Every row gives one point. The window is the flat piece filled in between its corners: a triangle in 3 columns, a solid with four corners in 4, and so on. A path goes straight from each point to the next, and from the last back to the first. After which points does the path pass through the window?

Window (3 x 3):
[[  0  -2  -5]
 [ -8 -32  -4]
 [ 60  19   7]]
Path:
(1): [ 29  -7 -22]
(2): [-13 -30 -16]
(3): [  3 -28   9]
(4): [ 8  0 33]
(5): [ 24  -6 -11]
(6): [ 53   9 -23]
(7): [57 22 32]
(8): [ 2 17 27]
Through the window after points: 2, 4, 6, 8

Window:
[[ 14  32   7   5]
 [ 18   5   7  27]
 [-19 -60   6  -9]
 [  9  11  38  27]]
Path:
(1): [ 10 -40  20   5]
(2): [  3 -56  17 -14]
(3): [-26 -38  15  20]
(4): [-6 -2 -1 52]
(5): [25 -7 15 16]
(6): [24 -7  7 -8]
(7): [-19  -4  21   2]
(8): [-23 -19   2  23]
Through the window after points: none

Window, 8 rows:
[[ 17  11  10  31 -60  -8 -10 -48]
 [ 16   1  28  53  18 -37  10  48]
 [-55 -16  18  -8 -24  21 -25 -19]
 [-35  20  20 -14  -3 -16  37   4]
 [-16 -57  49 -10 -30 -60  -2  18]
 [ 20 -54  58 -49  10 -21  10  -8]
 [ 20   2  -9 -16   1   3  40  20]
 [ 55   3 -22   2   9 -20  -6 -25]]
Path:
(1): [-32 -19  12   4 -11  -7  49 -33]
(2): [-16  24  26 -18  -1 -21  16  21]
(3): [ 11  10  10 -23  -6 -20 -13  37]
(4): [-25 -21  24  48  -3   0  33 -19]
(5): [-17 -49  19 -13  -1 -29  45 -34]
(6): [ 17  22  23 -33 -27   5 -33   1]
(7): [ 26  11  23 -15 -21 -26 -28   4]
(8): [ 11 -33  -6  15  -4 -22  20 -26]
(9): [-51 -41  -8  13   1  20  30 -26]
(10): [  0  18  36 -30 -31  -7 -38  12]
(11): [ 25  21   6 -18 -19 -24   6  25]
(12): [  4 -23  13  48  30 -19   6 -17]
Through the window after points: 1, 3, 7, 9, 11

Window:
[[-10  10  60 -15   0 -35 -12  -9   8]
 [-23  -7 -20 -31  17 -31   4  -5  14]
 [ 17  -4  11 -12 -25   5  25   3  -7]
 [  4 -14  21 -36 -26  32   2   4  11]
 [ 16  -4   9  -7 -32   7 -29   4 -23]
 [  3  25  -3  -1  21  13 -16   4 -44]
 [ 15 -14  37   2  14  32 -14   5 -23]
 [ -6  21  11  12  29  14   4  25  -3]
 [ 32  14  18 -24 -17   6   9  47  -6]]
Path:
(1): [-13  -5  11 -25 -11   2   6  26 -21]
(2): [-20   8  22 -12   8  -7  -8  29 -30]
(3): [ 28  17  19  -2   7  13  -7 -25  12]
(4): [ 21  21  18   0   9  16 -10  -3 -14]
(5): [-12  -8  41  -7 -12   4  -6  28 -29]
(6): [  1  -4  27 -25  -9   1  -6  14 -21]
(7): [20  0 19 -8 -6  6 -8  2  0]
(8): [ 23  15  11 -18  -5   1  -6  -9  25]
Through the window after points: 2

Window, 12 rows:
[[  8  26  25 -12  38  -7 -17 -10 -20  14 -17   4]
 [-26  -8 -32  -1 -32  -6  14  17  20   9  -1 -28]
 [-17   1 -30  11 -18   0  13 -26  -3 -18  11   0]
 [ 13 -13  60 -22   6 -14 -37  -6 -22   8  -4  -3]
 [ 12  23  13 -19  -8   3   7 -11   6   2  -5   0]
 [  3  11  20  -4  -1 -16 -13   6 -11  11  -8  33]
 [ 15  15   0   3   6  12  20   5 -21  19   7  -3]
 [-21 -30  -1 -41 -11  -5   2  13   3   4   2   0]
 [-13  -1  20   7   3  20   3  -5   3 -12  -6   1]
 [ 14  -1 -43  15  -4  11  11  -9  18   7  -4   8]
 [  6  18 -16  -1   4   6  -5  12   7  -3  21   0]
 [-37 -31   3 -17 -20 -14  10  -2  29  20  22  -8]]
Path:
(1): [ -7  13  -8 -22 -32  24 -20  -5   2  23 -15   4]
(2): [-23   0   0 -17 -11  22 -10 -13  -2  18  -1   2]
(3): [ -7  -2   5  -8  -7 -18   3  11   1   0   4  -8]
(4): [-4 -3  9 -4  7 -5  5 -3  5 -4 -2  1]
(5): [-24  -3   8  -5 -13  18  -4  -2   5  14  10  -4]
(6): [ -3  25  21 -13  -5  17 -21 -14 -12   6  -1   6]
(7): [ 13 -13  13 -13  17 -28   6   6   1   8  -7  -2]
(8): [-18 -28   7 -23   3 -13  11   9   3  -6  10  -2]
Through the window after points: 4, 6, 8

Window (14 x 14):
[[ -3   5  13 -40  23   6  -9  15   2 -21  16   0  -8  -6]
 [-11   2  35 -16 -38   3  -5  60 -28  -1   7 -21  11   3]
 [-10   3 -17   9  -8  12 -12 -19   0   0   4  20  12  20]
 [ -6   4  -2  20 -27  -2   4   4  14 -20  16  14  -6  -9]
 [ 15  -6  12 -23  12  30  12  20 -30 -18  -4  -9 -23  -8]
 [ 19  23   6  13 -24   2 -12  -6  25   9 -18  21   7  -2]
 [ -9  27  -3 -25  23   4  10  18 -25  -1  13 -27 -26  -8]
 [-10  19  11  28  -4   7 -18 -13   6 -24 -10   2  19  -7]
 [-15  16  17 -21  33  32  32  17  -7  -1  21  -2  -5  -5]
 [  2  18 -11 -27  10  35   7  44 -10 -18  21 -26   5 -10]
 [-11 -14   5   7 -16  12 -13  -8  22   9 -11 -10  -1 -15]
 [  3   1   5  29 -10  -3  -6   4  29 -12  -6  -6   5  30]
 [ 12  -3  -3  19 -23 -18   8 -33  22  -8 -11   3  33   1]
 [ -6  -3 -18  28   7 -14  -1  -2  21  -4 -25  26  18  -5]]
Path:
(1): [ 15  -8   8   4   8   4 -20   9  -4  14  21  -4   9  -4]
(2): [-24  12  -3   3 -12   9  24   6  11 -39 -20  -5 -11   8]
(3): [-19  21   7 -11   3  16  13  15   6 -16  -4  -5  -4   2]
(4): [ 19  -1   8  -3  -5  15 -10   9  -5   1  21 -10   2   1]
(5): [ 20  -6  26  32  17   8  -6 -13  17  -2  24 -27  35 -10]
(6): [-14  29 -12 -22 -25   4   2  25  -6 -18 -26  31 -23  17]
(7): [-19  30   0 -24  -5  28  28   8 -22 -21 -26 -14  -9   8]
(8): [ 11  -7  10  -7  11  13  -1  14  -7  -8  12  -2  -9 -10]
Through the window after points: 7

Window (14 x 14):
[[ -5  10  10   5 -41  22   7  -8 -14   3   6  -8   1  10]
 [ 10  22 -23 -14  -1   3   1 -20  18   2  14  18  29 -11]
 [-36   2  -1  58 -12 -20  -5  -2   6   4 -16   3 -11  23]
 [ -2  12 -22  23  -8  -5 -30   7  -8 -11   1 -27 -17   6]
 [ -5  -1  26  -2  22   0 -23 -15   5  21  53 -19  41 -28]
 [ 15  -2   6  34   2  10   3  -1   2 -16 -30 -15  11   9]
 [-35 -25  -3  41  -8  27 -21 -10  17 -24   1 -16   1  23]
 [-17   6 -15  36   4  18   7 -14 -30   7 -13  -7 -41  54]
 [-31  28   3 -12  12   2  13 -31   6   3  25 -25  17 -33]
 [ 35  15  22 -16  -9  11  -9 -52  34  15  -1   4   1 -32]
 [-12  26  16 -17   6 -13  -2 -15   2 -33  24  13   6  -1]
 [ 10  15  -8 -38   9 -17  -9  34  35   5 -24  -9  -4  16]
 [ 17  39 -22 -20  15 -23  33  60  54 -18   7  19 -37   6]
 [ 11 -15 -23 -26  28 -40  17  46  35   3 -23  32 -34 -38]]
Path:
(1): [-38  20  -6  10  32  37 -17  35  26   3 -31   2   0 -15]
(2): [ 13 -27  -4  16 -22 -29   6 -23   7 -18  17  -5 -10  19]
(3): [  7 -29  -1  -1  -9 -30  17 -12  28 -21   9  -9 -15  37]
(4): [-6 20 -4  7 -2  9 -5 15 10 -4 -2  5 -7 -1]
(5): [-31  22  -7  16  10  27 -14  -3  -4  -9  -6   9 -16  -4]
(6): [ 21 -22  11  36 -23 -33   8 -20  15  -4  20 -24  23   8]
(7): [ 32 -31  -7  14  -8 -27  23  -8  27 -12  20 -21   5 -11]
(8): [ -4  11  -8  -5  17  -6  -2  24  13  -2 -29  16 -16 -10]
(9): [ -5  18  -5   0  15  22  -9  20  28   6 -21   7  -7 -13]
(10): [ 14   4 -11   3 -15 -20   5  -7  11   1   6 -15 -11  16]
(11): [  9 -10 -10  -2   4 -37  12  -6  13  -1  11 -13   0  37]
(12): [ -8  18   4  12  -6  22 -18   7   6  -4  -8   3  -5 -11]
Through the window after points: 1, 7

Window, 14 rows:
[[ -4  14 -30  -4 -24  -9 -36  26  -1  -9  12   5 -19   6]
 [  6  25 -14 -14  36  -4   8   7  -1  33 -27 -15  -4 -11]
 [-35  -6   6 -26   7 -16  20 -16  -3 -14  -1  13  -5   9]
 [  6  -3 -24  -4  -6  -4 -12 -10 -11  47 -11 -22 -23  -5]
 [  4  12  22  28  24  -5   1 -15  -9  32 -24 -21  -4  -2]
 [-17   0 -30 -14  -6 -48 -24  24 -17 -13 -20  -6  -8 -15]
 [-19 -20  31 -37  -6   2   8  -1  -2 -14 -13  -1  21  -2]
 [-23 -29  -2 -13 -11  29  14  -9 -19 -37  -4  21  -4 -10]
 [ -5  -6   5 -14   4  -8  18 -20  -1 -29  11 -18  14 -16]
 [ 31 -10  -5  16   3   3  -3  18  -1  30  -4 -22 -60   3]
 [-35 -17 -13  -8  -4  10  20  11   0 -11 -10 -18   4  12]
 [ -5   7 -12  19 -14  10   6  26   1  48   5 -14 -49 -29]
 [ 18 -24 -26  23 -24   6   6  38 -23  25  35  10 -32   0]
 [  2 -18   1  11  25  -3  -3  -9  27  31 -18  -6  -6 -12]]
Path:
(1): [ -3  -4 -12  -7 -20  -9  17  -2   5  11 -19 -12   0  -7]
(2): [-28  -8   5   4  25  13  -7  18  -8  10  16   1 -32  -3]
(3): [-14 -19   5 -12  50  12  14   2 -40   0  22 -13  10 -13]
(4): [ -6 -13   0  -8 -24   0  -1   2  11  -2 -20   4 -14  -2]
(5): [  8   0 -18   4  -8  -3  30  11  16   6 -13  14  -4   0]
(6): [-11  -5  -3  -4   5 -13 -12   5 -13  16   1 -23 -14  -8]
(7): [-23 -28   1   0   7  12  -4  12 -19 -15  18   4 -16  -5]
(8): [ -2   1  -8 -24 -23  17  28 -28   0 -14 -45  12  10 -12]
(9): [  4   7 -19  -8 -21 -16  -2   9  -3   9 -19   8  -7  -5]
(10): [-23  -9   0 -10  15  -3  -3  -5  -1   3  -4 -19 -11  -6]
(11): [ -8 -16  -5  -3   5   1  -8   1 -12   6   8  -5  -8  -1]
(12): [ -1  -7 -16 -11  -9  -6  12   4   4   1  -8  -6 -17 -11]
(13): [  5  -1   1  10  -8  -1  16   6   7  18 -10 -10  -9  -9]
(14): [-39   0 -13 -10  17   7 -24  12 -28  27   4 -15 -42 -12]
(15): [-11 -18   6 -20  23  -3 -16   1   1   8  -1 -15 -15   3]
(16): [ -9  -7   6  -6  -3  -3  16  -4   4   6 -15   3   5  -9]
Through the window after points: 1, 3, 7, 13, 15

Window, 14 rows:
[[-13  13   0  -9 -13   1 -15   8  -2 -18   1  23   8 -21]
 [-13 -12 -15  -5 -11 -21  -2  -2   3  28  -6 -16  18  27]
 [ -9 -11 -14   9  -1 -31  22  -2  31 -10   3   0   4  -3]
 [ 16 -40 -13  13 -41  18 -23   6   8 -27 -33  -2  -9   3]
 [ 29  23 -21  28  -2   9  -2 -10  15  11 -27  -6   9 -20]
 [ 25  -5   1 -12 -36  24   6  37  -7   8  -2  22  26 -10]
 [  2 -21  28   4 -14   1  28  11  -4 -12  -6  26  -6 -10]
 [  9  24  13  29 -15   6  -4  15   8  -9 -20  14  19   7]
 [-21 -49   3  -4  -9  15   4  25  23 -28 -26   7   1 -26]
 [ -9   7 -35   6  -1  17  -2  11  -5   8  15  -5 -15   1]
 [  1  -4 -11   9   5  -6 -29  29 -12  -7  -8   8  -3  -5]
 [  9  28  -3   5 -11   3  33  10 -16 -18 -11  11  16 -10]
 [ 31  33  14  12 -47  -3 -24   3  -3 -16  -5 -41 -12  10]
 [ 25 -17  31   8  32  12  12   1  -3 -33  13  14  -3  14]]
Path:
(1): [ 11  -6  16  14  -8  14  15  -1  -2 -23  14  -7   9 -14]
(2): [ 10   6 -14  -6 -17 -17 -27  28  17  12 -60  24   6  13]
(3): [  3   2  -6   8 -11  -2   6  13  16  -7 -17   8  -5   6]
(4): [18 -9  6 16 -9  7  3  0 -8 -9  1 -9 12 -9]
(5): [ 14 -13   9  25 -30   6 -16  32  -8 -12   2 -12  10 -21]
(6): [ 16  24  -8 -27 -15   8  14  -1   9   5 -15  22   6  20]
(7): [10  2 -8 -3 -8  0  0 14  3 -6 -8 -1 -8  3]
(8): [ -3  -2  21  31 -19  -4  -2 -13  -7 -16  -4 -10  19   3]
(9): [  7 -12  14  23 -38   2 -21  10 -20  -3  -2   0  43 -11]
(10): [ -4  -3  -7 -12   6   3  17  15  22 -23 -13   5 -31   5]
(11): [ 21   3  -5   0  -6  -6   0  12  10 -15  -9   6 -17   2]
(12): [-20 -18   1  12 -26  14   9   4  -7  -5  -7  -8  23 -20]
Through the window after points: 5
